Rows are points. A path goes straight from each point to the next, and from the last back to the first. The post is the endless flat space through its rows: a point in 2 columns, a line in 3, a plane in 4, and so on, so that a path can go around it. How many times does the path go around the post? Going back the other way cancels.

Post (1 x 2):
[[12 25]]
Path, 17 rows:
[[ 65  60]
 [-24 100]
 [-43  19]
 [ -8 -10]
 [ -9  40]
 [ 14  93]
 [ 41  36]
 [-10  66]
 [-34  46]
 [ 11  63]
 [ 54  37]
 [ 50 -14]
 [-28 -10]
 [-55  51]
 [-44   5]
 [  6  -5]
 [ 55 -18]]
Times around: 0

Post (3 x 4):
[[  1 -14 -50  -1]
 [ 12  -8  22  15]
 [-41  32  86 -20]]
Path:
[[  0  54 121  13]
 [-17 -11  -7  50]
 [-12 -67 -51  46]
 [-35 -32  12 -34]
 [-34 -48 -12  13]
 [-74  30  44 -18]
 [ 73 -22 -13  65]
 [  8  -8  40  84]
 [-14 -15  46  14]
 [-51 -15   6 -41]
 [  2  12 -35 -45]
 [ 21  -7 -26  -8]
 [-77  36  54 -89]
 [-62 -23  78 -26]
 [ -8 -45  45  85]
 [ 17   6  15  55]
 [ 26  12  20  49]
 [ -7 -10   4  28]
 [-32 -20 -20   6]
 [-37  32  22  21]
 [ 22  28  -5   8]
 [ -5  22  17 -23]
 [ 16  36  47  20]
 [-48  20  24  32]
 [-16 -18  21  18]
 [-95 -27  28 -22]
 [-69   1  15  17]
 [ -7  28  85  20]
 [  2  65  54 -34]
 [-23  93  24 -76]]
Times around: 0

Post (8 x 9):
[[ -9   7 -17  16   4 -75  12  69 -21]
 [ 11  31 -16   8  19  47  55  51   2]
 [-12 -62  63   3 -57  45 -40 -39  63]
 [ 33 -31  29  14 -21 -20 -38 -14 102]
 [ -7  -2 -25 -14   3 -50  46  -6 -63]
 [  1  11   0  -6 -31  76 -75 -59 -14]
 [-29 -18 -45 -39   8 -46  -3  48 -14]
 [ 35 -89  70  60  37   5 -40 -59  42]]
Path, 28 rows:
[[ -30  -47   64  -29    1   51  -46   39    4]
 [   4  -11   12  -31  -11   19   35   51   36]
 [ -50  -43   15  -48  -38  -82  -11  -23   25]
 [  16   25  -22   36   18  -12   48   21   37]
 [   7  -10  -48   29   16   68  -34   -2  -56]
 [  32  -13  -15   -4   12  -49   28    8  -74]
 [  13  -73   13  -20   -2   27   80   23   -3]
 [  12  -43    1   47  -62   -3   73  -35   26]
 [  -6   18  -66   32    5  -23   46   49   35]
 [  -4  -96   22  -33 -121  -24  -51  -20   47]
 [  42   21   -1  -47   -1   38   58  -17  -46]
 [  23  -21   87  -33  -31   90  -17   25   48]
 [  79  -43  -27   26   29   23  -42  -18  -18]
 [  42  -51  -47   33   47   -4  -12    5   38]
 [  48  -12  -32    4   70    8    4   24   -3]
 [  35   34    7    9   -9   24  -82    8   39]
 [ -16   28   51   40    5   -1  -40  -37    9]
 [ -45  -74    7  -29  -29   24   -5  -25   57]
 [   5    5  -37  -10  -14   58  -49   -8   24]
 [  -7   27  -22   42   23  -56  -12  -43   39]
 [   9  -30   70    3   -2  -37   32  -28   31]
 [ -27  -44    9  -58   28   13   13    5  -52]
 [ -42   15   44   19   24   73  -17  -23   16]
 [ -12   -8  -18   18  -45  -58  -19  -20   33]
 [  46   34    1   40   -9   87   32  -28   12]
 [  42  -55   11  -21  -37   -4  -31   40   20]
 [ -11  -33   21    3   12  -71   18   54   12]
 [ -53   29    2   -4   -9  -46   13    9  -24]]
Times around: 2

Post, 11 rows:
[[-19 -20 -60 -53 -22  41   9   0  29 -21  21 -28]
 [-71  23   7  17 -38 -30 -63 -41 -13   3   3 -56]
 [-26 -12  35  -6 -13 -70   4 -34  31  47  15 -27]
 [-26  55  19  10 -27  13   0  39 -71  13  10  15]
 [ 10  37  56  14  43 -16 -73   5 -45  22   5  72]
 [ 31  35  41  60  28  25 -51   0  -5  66  14  17]
 [-47 -21  -4 -39  53 -41  17  35   0  24 -54   8]
 [  2  48  75  32  10  34  24  58 -46 -35  20  10]
 [ 24  -9 -59 -32 -19  -6  29 -27  35  -6 -31 -17]
 [ 12  15 -30 -30  11 -24 -15  64   4   0 -13  -8]
 [-23  25  -8  12  -2 -26  22 -31 -43  -4  59 -49]]
Path:
[[ -58   -1   -2   25   -1   -5  -24   -3  -71    2    0  -78]
 [ -17  -38    8   31    9    6  -27   13  -31   61   40   41]
 [  15   47  -15   42    2  -77   -5    7  -68  -17   36   17]
 [  26   -7  -38  -26   53  -25  -50  -24  -32  -74   32   30]
 [  -4   11  -18   -1   27  -88    0   17    3   11  -27   23]
 [ -46   22  -12  -45  -34   49   29   15   -3    4  -16   -2]
 [  24   26    9  -15   34   25   -8  -12   -9   63   12   -6]
 [  31  -10   23  -11  -14  -10  -45   52   33    0  -51   -5]
 [ -38   -9  -50    9  -38   44   20   -3  -59  -29   39   -7]
 [  57    7    2   20   -7    9   23   50   33   -6  -72   -6]
 [ -24    0  -50    5  -23   -4   22   -1   -6   10   57   -4]
 [ -69    5  -14  -15   -6   43  -14   59   55   46  -39  -13]
 [ -15   28    7 -121  -50  -30  -23   30   -8   19  -38   24]
 [  -6   -6   41   17   64   -4  -37  -53  -30   44  -35   23]
 [ -12    5    1    4   19  -13  -25  -51  -16  -10   -1  -71]
 [ -15    6   83  -36  -24   -4   -6  -14   26   -1   60  -76]]
Times around: 2

Post (17 x 18):
[[ -42   48  -36  -12    2   55   17   91   30   15   19    2   -8    7
     2  -34  -42  -86]
 [  31  -35   58    5   -5  -23  -21  -45  -19  -15   24   53   14  -53
   -39   31  -30   23]
 [  33   -5  -11  -37   51   16  -33  -11  -21   19   87   27  -40   -9
    50   15  -20  -47]
 [   3   59  -11  -15   16   -1  -70  -12  -15   12   41   85   15   29
    13  -21   23  -32]
 [  26   89   -1  -52  -51   -5  -20    6   49   41   43   51  -14   20
    76  -10  -14  -16]
 [  69  -65  -18  -40   15   -9   60   30  -17    8    5  -65   29  -21
  -116   -7   35   11]
 [  43  -18  -29  -35  -67  -15  -12    2  -52  -25  -18    4   -4  -22
    16   28  -52    5]
 [ -30   37  -55  -34   -9    1  -40   33    0   60   36   31    7  -35
   -24 -111  -14   -8]
 [ 106  -60   44    4   11  -59   32   29  -33   -6    4   63    4   -4
    40  -13  -59    3]
 [  -5  -34   -3  -45   71   54  -46  -83  -69   42  -83   -3    3   50
    46  -36    6  -39]
 [  12   14  -31  -12  109  -12  -31  -24  -20   78  -33   19   -1    1
   -55  -17  -15  -57]
 [  45  -28   -8   32  -48  -13  -25   17   11   -8  -11  -51   -9  -15
    50    3  -25   27]
 [  77  -10   -5  -77   51   -6    0  -40  -14 -100  -40  -26  -35   41
   -38    7  -33   31]
 [ -31  -47  -72   23    6   35   39   -4  -15   35  -27  -14  -10   11
    10  -29  -21   -8]
 [ -67   38  -44  -65   11  -13   -2   38   46  -18   19  -28  -18  -29
   -14  -19   52  -51]
 [  76   11   36   20   13  -21   46  -36  -33  -30  -39   -3  -17  -85
    17   41   13   16]
 [ -25   69  -33  -42   34   26  -32   23  -23   38  -28   22   29   33
    82   27  -47    4]]
Path:
[[  86  -35   -8  -57   -4   45  -37   11  -14  -78   44  -28   -9   34
    35  -10  -17  -35]
 [  49  -31  -38  -24   42  -17  -23   20   -9  -10  -32   -3   -5  -25
  -116  -31   24  -44]
 [  16  -24   41   66   22   -8   21  -39  -48  121  -25  117   12  -30
     2  -19   25   29]
 [-104   35   41   -9   32  -58  -40   -1  -17   -7  -69   48  -46  -45
    25   -8  -44  -53]
 [   3   18  -53  -22   24  -14    4  -28   -7  -32  -11  -27  -85   -6
    51    3  -73   43]
 [ -20  -26  -28  -73  -36    4  -21   35   28   28   35  -54  -20    3
   -47  -11   41  -14]
 [  22  -64  -37  -45   -9   22    5   53  -17  -12   44   25  -11   57
    27   70   19  -62]
 [  67   23  -50  -52   -6   -7    0   75  -23  -19   12   -5   -8  -55
    11   16  -67  -46]
 [   9   -5  -33   11  -13   -9  -14   -5  -24  -76  -42  -48   23  -54
    32   11  -32  -16]
 [ -92   10  -71  -23  -38  -15  -44   26   -9  -39   57  -48    4  -51
     0   13  -16   20]
 [  47   53   37   34   -4   24   -4   30  -84  -44  -76   87    3   10
     6  -20  -72  -37]
 [  82  -28  -24  -48  -55   17   47   20    6  -16   56   22  -45   25
    -3   15   29   36]
 [  31   14   -9  -55   20   31  -18    1  -76  118    7   88   47    0
    33  -42   10  -44]
 [  30  -68  -45   22   28   32  -24   22   -5  -33    9   -9   20   25
    -2   15  -59    6]
 [  31  -65  -52  -50  -46   26   66   -5  -59  -32 -115   -5    2   23
   -16   -2    1   -2]
 [  40  -22   12   -3   30   12   -5  -20   11  -42   51   -9  -60   46
   -25   86   13  -49]
 [  35  -17    9   -4   43  -50   48   18    4  -17  -16  -52   -3   -6
   -66   -9   20    7]
 [   5    9  -52   29   19   78  -42  -48  -71   58  -48  -58    0   12
    61   27  -70  -48]
 [  73  -70  -53    5   44  -36   27  -18   64  -33  104   -3  -64  -29
   -54  -41  -27  -16]
 [ -63   -7  -42   16   54   19  -73  -31   62   11   30   14  -47  -46
    48   18  -63  -13]
 [   7   -7   49   25   30  -41   -7  -39    3   88    0   96   33  -12
    42   15   36    2]
 [  -7   28   35    7  -15   46  -51   13  -32  -40   -8  -31  -29    8
     3   14   35  -30]
 [  64  103  -90  -41   -6  -11  -35  -38  -89  -28   24  -17  -29   10
     0  -20   39   21]
 [  18   -8   -4    8   77   15  -46   16  -42  -43    4  -59    5   13
    83   -6  -69  -42]]
Times around: 1

Post:
[[-17  21  21  24   6  13 -14  -6  22   0  26  -5   0  -1 -24 -49 -34  40]
 [ 24  -4 -23 -21  70 -60   1   6  42  -9  -8  12 -36  37 -20 -34 -40 -10]
 [ 57  71  78   3  -9  30 -21  -9 -48  -5  16  19 -25   1 -23  23 -39 -23]
 [-34  14  30 -52 -29  -5  38  22  38 -26  33 -16 -27  19 -26  23 -53   2]
 [ 13  27 -27 -13 -13  -6 -62   1   4  39  22  65   9   8   3 -57 -36 -14]
 [-18   0 -16  25 -35   7 -32 -22  12 -46  24  -5  40  55  16 -15 -48  11]
 [  9 -21 -38 -62  32 -44   5  65 -44 -41 -39 -60 -33 -56  25  25 -13   8]
 [-42 -64  23 -81  -5  -3  -2   2  34 -11 -44 -35  19  19 -31  30 -13  -8]
 [-29   6   0 -28 -13  23 -56  21  22  38  14 -38  20  63  38 -66 -35 -70]
 [ 51  62  32  -2 -66  40  46  51 -39  25 -64   5  32 -39 -11 -95 -11 -10]
 [ 48  -6  21  29 -25  17   9  31  14 -24  26  15 -27  -9  65  19   8  19]
 [ 17  12   7  34  -4  -3  -4  41  54 -15  32  34  19 -16 -21   9 -31 -34]
 [  1  -9 -37  14  47  44  -1 -37 -12 -48  43   3 -18  25   0  29  27   9]
 [-38  13   5   4 -68  17 -54  14  29  47 -18 -37 -12  44 -11 -14 -25  -8]
 [-23 -44   1 -28  43 -27  66 -45 -19 -22   5 -42 -25 -37  -8  28   2  -9]
 [ -1  64  54  -1 -10 -11  33   9  49 -51  -4  -5   3 -31   0   4  -9   7]
 [-57 -32  28   7 -32 -25 -11   5  42 -59  35  26  27 -11 -32 -41  42  -5]]
Path:
[[  16   70   26   38  -62   29   20    4   18  -59   81   10  -50  -34
   -20   15   -4   -3]
 [ -54  -10    7  -43   43   26  -50   13  -14  -29  -15  -89  -15   45
    -6  -13  -17  -53]
 [ -27   36   53   13  -57   33  -76   28   54   42  -52   22  -16   17
    -5    4  -34   22]
 [ -26   57   23   -9    6   -3  -38   23   51  -30   17   38   53   -1
     9  -23   28  -25]
 [  20   51   76  -49   19  -37  -20    5    1   54  -12   25   29  -58
    -1 -100  -15  -35]
 [  36    1  -23  -10   38    8   26  -50   -7  -36   20   30   -6    1
   -16  -35   52  -20]
 [  -1   43  -13    1  -57   34  -40   20   -3    5  -35  -25  -14    3
   -38   10   -3  -22]
 [  59  -43  -24   24  118  -24   18  -29   41    8   10   41    2  -32
    46  -61  -44  -76]
 [   5  -18    0   56   11   39  -30  -14  -26  -77    9   29   43  -38
    25   38   26   39]
 [  34    2   43  -37  -50  -15   36   40   21   12  -34    0    7   22
    12   51  -59  -14]
 [  38  -34   31   17   15   -7   38   29   89  -43   24   -1    6   83
    -5   32   -9   14]
 [ -66   13   10   -7  -66    1   -5  -53    2  -65   43  -65   39   34
   -36  -14   30  -12]
 [ -13  -17    1  -23  -22   -3   -5  -33   -1   -8   41   -3  -21  -10
    45  -60  -14   -8]
 [  20  -13   15  -37  -13  -19  -20  -27   -2   25   -4  -24  -49   32
    87   31  -83    0]
 [ -70  -48   21  -27   20  -29   58   14   17    5    2  -48  -24   22
    -1  -30  -58   13]
 [  23   23   16  -48   21  -65    7   33   39   34   22   85    6  -21
   -18  -36  -55  -33]
 [  43  -20   12  -12    5   -3   -5   11   42   -9   14   -4   20   89
     8  -40  -18   22]
 [  60    4  -54    2  -49   -5   12  -29  -32  -36  -28  -70   11  120
    55  -17  -86   -3]
 [ -40  -49  -52  -38    8  -11 -101  -43  -46    7   24   23   25  -84
    -5  -49  -70   40]
 [  33  -15   36   67  -12    0   21   22   45   -2  -16   -1   14   -9
   -17   19  -77  -14]
 [ -46   31   -9   -8  -71   15   15   18   -2   47  -56  -48  -46   63
   -40  -49  -26   48]
 [ -42    0   13    5  -27  -12  -46  -13   21   43   25    3   11   14
    22  -69   12  -21]
 [ -29   24   37   29  -41  -24  -29  -46   60  -81  121   14   54   19
    36   43   13  -28]
 [  59    1   11   12   46   10  -32   17   -1  -23   32  -12  -52    5
   -12   11    4  -47]
 [  -1  -42  -28   22  -15   29    4   -7   14  -31   22   -9  -20   34
     2  -30  -35  -37]
 [ -19    7    1   -5  -28    5  -38   -2  -36  -17  -35  -11  -13  -23
    66  -17  -64   50]
 [  -3   17   52   -6   36   11   35   18   19   13   14  -11    0  -30
    46  -10  -27   -8]
 [  -1  -46   -9  -15   46    2   48   -3   19  -44   14  -29   27   20
    16    9   59  -50]
 [  62  -53   -3  -21    3   -7    3   33  103   -5  -32  -47  -44   51
    32   53    8   52]
 [  45   67   -7  -11   -1   11  -34    3    4   42   41   24  -53   20
   -91  -12  -53   34]]
Times around: 5

Post (17 x 18):
[[ 17 -48 -38 -37 -41  12  10  15 -52 -16  20  11  33 -24 -23   3  25  -1]
 [-39 -69 -13 -10 -63  31  -3  -5 -32  21  -4   0 -27 -14 -27  19 -38  27]
 [ 11  19 -81   4  21  58 -39  17 -18  -4   9  18 -34  19   5 -43  -7  35]
 [  5 -39  -5  -6 -11  32 -43  43  22 -15  34 -49 -25   0 -18 -67 -20  15]
 [-55 -31 -37   5 -26  10  39  35  21 -15  43  30  -5 -21   3  50 -12  20]
 [ 23 -33   6  -6 -39   2 -23   8 -18  -9  -1 -11 -16  14  38  38  17  31]
 [-13  16  49   0 -77   8  12  -1  17  19  17  23  -5 -46  11 -11 -13 -26]
 [ 17  -6  23 -49 -33  52  24  31  15   9   9  -8 -53  49 -60  31  13  20]
 [-29  -1 -13 -23  23   1 -16 -15  -2   7   0   4  26 -28  35 -39  44 -37]
 [ 10 -37   3 -96 -32  23 -24 -12  -3 -55   8  -5  42 -65 -18 -62  30 -14]
 [ 42  16 -36  11  23  -5 -33 -38  -1  29  -9   4 -21 -18   1 -18 -16  -5]
 [ 10 -86  23  -1 -45  -2   9  41  66  21   8  22   4   9  43 -25  28 -18]
 [ 11 -24  36 -44 -17  21 -19 -23 -36 -22   6  36  -6 -43 -13  34  39 -40]
 [-15 -35  29  12 -60  -4  37  67  38  18  19   1 -71   0  22   0  -5  20]
 [ 13  33   7  36  37  72  22   1  -5  30   7 -32 -42 -12   6  19 -30  21]
 [  5 -32 -31  -8 -37  17   2  13   3   1 -12 -42 -33 -35  18  37   7 -24]
 [ 17  16 -45  26  44  36   8  -8  21 -41 -15 -20  -3  -5 -18 -41  12  10]]
Path:
[[ -38  -58  -39  -41  -74    4    9   27   -8   17   29    6   39    3
    27  -54   15   29]
 [  11   -9   20   17  -33   -4   14    4   28    1    3   48  -35   22
   -35   29   46  -21]
 [ -47  -30  -52   17  -45   35  -11   51   15   46  -27   13  -25   43
    -4   22   14    9]
 [   4  -27   16   35   -5  -12   -7   45   51  -92   55   62   32  -61
    22   -8  -18  -19]
 [  12   39  -13  -46  -32   25   25   24  -50  -26   -1  -22  -46  -64
    70   -8   24  -33]
 [  54  -68   24  -18  -28   15    5   17    5  -25   42  -32   13  -28
   -14  -17   13  -16]
 [   9   -7   25   11  -40    8   13  -22   17  -20  -16    4    8   -6
     4  -19   60    2]
 [ -68  -78  -29  -25    1  -13   -5   20   84   29   23   11   20  -10
    21  -36  -21   34]
 [  54  -35  -28  -30  -54    5   32   54    5   13  -51  -10   -9  -14
    24   34   25   -5]
 [  14  -92    5   -3   -6    4  -20   36  -31   45   11   -5  -80   20
     5   34    1  -22]
 [   1 -119  -10   11   43   12  -21  -57  -17  -15  -10   -2    0  -46
   -66  -91  -45  -14]
 [ -27  -71   42  -53  -24   41  -12   22   -9  -15   55  -21   -9  -51
    72   66   34   10]
 [   4  -56  -10  -24  -50   -3  -48   47   61  -85   52   53   -3  -83
   -24  -82   -1   38]
 [  -2   -1   25  -34  -31   12   14  -15   -9   29  -46    8   12  -47
   -13   -9   -1   -2]
 [  54  -34   67    6   63  -18    9   24  -12    7   38    7   32  -11
    21  -32    6   -5]
 [  17  -75  -46   24  -37   25  -29   57   14  -30   65  -34   23  -42
    73 -121  -43    4]
 [  28    7  -16  -10    9   26   -9  -10   73   22   40  -48  -44   -2
    19  -17  -32  -32]
 [  -6  -50   44  -16  -59   -9  -32   49   72    0   55  -27   16   27
    38  -13   70  -48]
 [ -60  -41  -17   -7  -19   21   22  -15    4   68   -5   38   41   16
   -30   10   19  -20]
 [  17   71   -5   -1   48   60    7  -24   -8  -14    7   10  -25   -2
   -58   15  -38   46]
 [  14    4  -32    2  -31   33   -1   59   35   18  -13  -66  -58    1
    26  -28  -46  -25]
 [ -22  -60   52  -33  -59   36   12    0  -61    2   39   20   -7  -12
   -23  -16   19  -40]
 [  15  -11  -57 -116  -11   86  -18  -30  -68   12  -10  -51  -50  -57
   -55  -94   19    7]
 [  -8  -73   35  -37  -47   -6  -29   23   -3  -14    8  -31   22  -33
    64  -44   68   -7]
 [ -53   45  -12  -24    1    9  -23   63   22  -31   10  -40   20   23
   -67  -75   27  -11]
 [   0   -2  -34  -23  -26  -13   28   44   28  -10   10  -64    4  -93
   110   21  -45    9]
 [  64  -65  -33    6   11   -7  -26   35   31    7   61  -45   -5   25
     3  -36  -26  -25]]
Times around: 5

Post:
[[  0  50 -55  29  24  60  15 -36  28 -24  -5  32  12 -43 -32 -30  31  -2]
 [-28  48 -54  -4 -23  47 -13  -3  41  -4   8 -10  40  29  28 -17 -20  63]
 [-39  -2   9  -1 -10  -1   3   0 -24   6 -14 -45   5  13  69 -45 -58  36]
 [ 52  28 -45 -20  15  36  23   2  26 -11  -1   7  25 -53 -30  10 -34  -1]
 [ -2  51 -14 -38   4  52 -38 -36  52 -51 -17 -32  34  28  19 -53  -6  43]
 [ 62  -4  17  19 -11 -29  57  14  -1  15 -19  -6 -22  -4 -22  29   4  -1]
 [ 12  13 -40   4   3  38  31 -33  73  12  28  38  22 -25  20  -9  -2 -12]
 [ 21  36  37   5  12  -5  78  29 -18  40 -36 -14  -3  -4 -41  23  -9 -39]
 [-49   6  46 -10 -29 -22  26 -23 -26  36 -14 -67  -3 -11  47  18 -32  48]
 [  0   0  35  11   6 -18  24  37  33  18 -52 -48 -13 -33 -31   6  -8   1]
 [-43 -25 -24  -9 -31  45   1 -24  12 -18  20  10  13  10 -15  -1 -19  27]
 [-41   2  36  30 -44  -7 -31 -19 -19  23 -26 -59  26   9  15  -8 -43   8]
 [-25  31 -42   8  -2  64 -34 -31  37 -32  -7  -1 -19   5  29  -1 -22  12]
 [ 12  34 -46   8  42 -13  34  -6  35 -24 -11 -18  18  -6 -40  20   3 -20]
 [ 33  23 -35   1 -37   8  67   2  24 -14  13  -2 -17 -47 -20   3  13 -52]
 [ 31  11  30  34 -14  -2  82  34  -5 -31 -27 -12  25 -33 -30  44 -29 -19]
 [-41  17  43  14  11  18 -17   8 -18  27  36 -50  12   8  39 -12 -23  31]]
Path (24 x 18):
[[ -48   -8    5  -30  -88   11    2  -41    4   -5  -26  -51   32   -1
    -2   14  -32   16]
 [ -26  -10   -2   85   21    6   47   41  -33   10  -48   35  -18    9
   -60  121  -42  -16]
 [ -42   20  -12    2  -23  -36   34  -22    3   35    5  -34   35  -14
   -25   20    6  -20]
 [ -30   63  -11   57   18   -8   31   64    5  -17   -1  -33   31    4
    18   26    9   -3]
 [ -47   39   62   73  -36   -2   47    8  -33   55   -1   22    8  -26
    26  -17   -2  -11]
 [ -47   30   14   12   -7  -11   53  -10   35   28  -25  -27  -53   25
     2   16   24   12]
 [  27  -16   -2    3  -46   24   -9   -3   54   21   53  -12   26  -18
   -45   48  -31  -46]
 [  10   18   28    2  -11   52   27   57   -9   31   -5  -40    7   28
    16   39  -17   67]
 [  16  -21  -38  -23  -18   33   55    5   38    8   23    4  -18  -21
    27  -12   20   -8]
 [ -18   30  -26   24  -71   37  -16  -43   47    8  -14  -26  -32   27
    26   -3   21  -44]
 [  -6   35  -30    3  -24   33    0  -25   18   33   -3   13   54   27
     2  -37   -2    2]
 [ -15    1   17   -5  -49   15   21   25    6  -30  -55  -37  -22  -30
   -10   14  -15  -34]
 [ -13  -52   32   15  -89    8   47    2  -17   31  -37  -29  -17  -35
    13   47  -33  -29]
 [  77   79  -12   -7   -8   65  -23  -57   10  -32  -20   -9   30   21
     9  -41  -32   28]
 [   4  -48   89   70  -53   -3   58    1  -56    4   56   -2   12  -43
    12   38  -50   26]
 [ -12   -1   20   24   15  -32  -18   28   60   53  -64    3    0  -20
    35  -38  -19   22]
 [  13   13   42  -20  -35   30   57  -26 -118  -15  -56  -40   11  -52
     4  -13  -16   -3]
 [ -17    5   20   18   14   -1   66  -21  -21   13   -1  -23  -15  -15
     7  -22   23   13]
 [  31   31  -60  -41   -2   92   30  -23   32    8    4   19   50  -22
    47  -31  -38   18]
 [ -11   40   11   13    7   26  -10  -14   19    0   -1  -14  -30  -13
    17    0   24  -44]
 [   1   95  -25   10  -10    7   38  -23   -8   53   -9    5   -8   21
     7   -6   24   16]
 [  15   80  -91  -34  -13   41  -15  -32  105  -30   13  -17  -21   15
   -15  -48    1   -8]
 [ -32   66  -22   28  -12    4   82   -5    4  -42   -6   10   33  -19
    -9   45  -30  -46]
 [ -40   14    1  -14   42  -27    4   19   11   -4   71  -53   78  -19
    12  -13   11   50]]
Times around: 0
